Every row gives one point. Each copy is the shape, with its points in the same order, stretched, turned, moved and blurred by noise. Some copies are also mirrored. Which?

Shape (5 x 2)
[[-0.31 -0.31]
 [ 0.31  0.17]
 [-0.20 -0.24]
 [-0.78 -0.01]
 [ 0.99  0.46]]
Copy 1 (5 x 2)
[[-0.01  0.16]
 [ 0.31 -0.35]
 [ 0.07  0.08]
 [ 0.57  0.42]
 [ 0.45 -0.86]]
Copy 1 is: only turned
Copy 2 (5 x 2)
[[ 0.05  0.21]
 [ 0.31 -0.37]
 [ 0.16  0.04]
 [ 0.12  0.53]
 [ 0.50 -0.82]]
Copy 2 is: only turned
Copy 3 (5 x 2)
[[-0.33 -0.18]
 [ 0.43  0.24]
 [-0.21 -0.15]
 [-0.73  0.00]
 [ 0.99  0.59]]
Copy 3 is: only turned
Copy 4 (5 x 2)
[[-0.23 -0.01]
 [ 0.30  0.13]
 [-0.14  0.04]
 [-0.23 -0.45]
 [ 0.82  0.41]]
Copy 4 is: mirrored

Shape (10 x 4)
[[-0.21  0.38 -0.41 -0.20]
 [ 0.03  0.22  0.16 -0.29]
 [ 0.26 -0.52 -0.21  0.28]
 [ 0.43 -0.28  0.50 -0.06]
 [ 0.22 -0.38  0.48 -0.79]
 [ 0.07 -0.35  1.09 -0.14]
 [ 0.52 -0.19 -0.80  0.10]
 [-0.02 -0.13 -0.57  0.21]
 [ 0.30  0.10  0.28 -0.33]
 [ 0.01  0.22 -0.05  0.02]]
Copy 1 (10 x 4)
[[-0.23 -0.14 -0.11 -0.54]
 [-0.12  0.27 -0.17 -0.07]
 [ 0.30 -0.64  0.04  0.23]
 [ 0.31  0.23  0.02  0.63]
 [ 0.25  0.72  0.51  0.33]
 [ 0.65  0.81 -0.17  0.56]
 [-0.24 -0.81  0.10 -0.03]
 [-0.01 -0.68 -0.07 -0.29]
 [ 0.07  0.34 -0.12  0.19]
 [-0.06 -0.12 -0.25 -0.10]]
Copy 1 is: mirrored
Copy 2 (10 x 4)
[[ 0.12  0.49  0.20  0.13]
 [-0.37  0.05  0.16  0.15]
 [ 0.55 -0.67 -0.19 -0.05]
 [-0.35 -0.71  0.00  0.15]
 [-0.72 -0.54  0.38 -0.44]
 [-0.95 -0.71 -0.40 -0.05]
 [ 0.89 -0.36  0.40  0.20]
 [ 0.69 -0.08 -0.10  0.05]
 [-0.46 -0.22  0.26  0.20]
 [ 0.00  0.08 -0.02  0.29]]
Copy 2 is: only turned
Copy 3 (10 x 4)
[[-0.34 -0.27  0.27  0.42]
 [ 0.15  0.22  0.19  0.17]
 [ 0.32 -0.48 -0.65 -0.10]
 [ 0.91  0.27 -0.31 -0.22]
 [ 0.59  0.28  0.23 -0.81]
 [ 0.65  0.90 -0.39 -0.60]
 [ 0.39 -1.01 -0.24  0.34]
 [-0.18 -0.69 -0.34  0.28]
 [ 0.65  0.22  0.13 -0.01]
 [ 0.11  0.02 -0.05  0.35]]
Copy 3 is: mirrored
Copy 4 (10 x 4)
[[ 0.27  0.37 -0.22  0.77]
 [-0.23  0.30  0.31  0.24]
 [ 0.45  0.41 -0.09 -0.40]
 [-0.39  0.31  0.68 -0.70]
 [-1.08  0.41  0.56 -0.43]
 [-0.66 -0.16  0.72 -1.18]
 [ 0.56  0.96 -0.10  0.46]
 [ 0.73  0.44 -0.36  0.27]
 [-0.44  0.35  0.62  0.02]
 [ 0.16  0.28  0.01  0.21]]
Copy 4 is: only turned

Shape (10 x 6)
[[ 0.37 -0.24  0.17  0.29  0.46  0.11]
 [ 0.09 -0.07 -0.57 -0.32  0.15 -0.13]
 [ 0.22  0.46  0.11  0.22  0.05  0.14]
 [ 0.29 -0.21  0.22  0.47 -0.03 -0.23]
 [ 0.12 -0.25  0.63  0.51 -0.07  1.10]
 [ 0.29  0.11  0.35 -1.04  0.41 -0.16]
 [-0.13 -0.24  0.06  0.41 -0.18 -0.08]
 [-0.79 -0.24  0.65  0.37  0.41 -0.32]
 [ 0.22  1.07  0.29 -0.65  0.09 -0.23]
 [-0.22  0.21  0.14  0.39  0.31 -0.29]]
Copy 1 (10 x 6)
[[-0.11 -0.25 -0.03 -0.36 -0.07 -0.17]
 [ 0.38  0.02  0.14  0.01  0.25  0.40]
 [-0.21  0.22 -0.17 -0.07  0.28  0.12]
 [-0.28 -0.06  0.24 -0.09 -0.10 -0.21]
 [-0.03  0.07 -0.57 -0.15 -0.57 -0.59]
 [ 0.31 -0.82 -0.46  0.42  0.54  0.34]
 [-0.17  0.15  0.29 -0.01 -0.31  0.06]
 [-0.59 -0.58 -0.03 -0.23 -0.58  0.61]
 [-0.12 -0.08 -0.49  0.44  0.97  0.67]
 [-0.44 -0.09  0.14 -0.27 -0.05  0.44]]
Copy 1 is: only turned
Copy 2 (10 x 6)
[[-0.21 -0.37 -0.48  0.45 -0.06  0.38]
 [ 0.28  0.12  0.05  0.41  0.05  0.07]
 [ 0.27  0.26 -0.79  0.01  0.21  0.47]
 [-0.44  0.16 -0.31  0.28 -0.29  0.46]
 [ 0.36 -0.73 -1.00 -0.47 -0.67  0.32]
 [ 0.01 -0.15 -0.45  0.08  0.93 -0.31]
 [-0.10  0.14 -0.10 -0.05 -0.63  0.52]
 [-0.09 -0.37  0.36 -0.34 -0.19  1.28]
 [ 0.38  0.53 -0.96 -0.19  1.20  0.27]
 [ 0.03  0.15  0.01  0.11  0.07  1.01]]
Copy 2 is: mirrored
Copy 3 (10 x 6)
[[ 0.70 -0.24  0.36 -0.28  0.11  0.06]
 [-0.19 -0.36 -0.27  0.18 -0.36  0.51]
 [ 0.55  0.07 -0.04  0.45  0.08  0.09]
 [ 0.24 -0.27  0.47  0.14  0.35 -0.46]
 [ 1.19 -0.33 -0.47 -0.64  0.52 -0.63]
 [-0.03  0.87 -0.37 -0.36  0.19  0.99]
 [-0.07 -0.36  0.01  0.05  0.02 -0.62]
 [-0.11  0.62  0.48 -0.60 -0.44 -0.84]
 [ 0.11  1.12 -0.33  0.75  0.18  0.94]
 [ 0.04  0.19  0.45  0.21 -0.33 -0.19]]
Copy 3 is: only turned
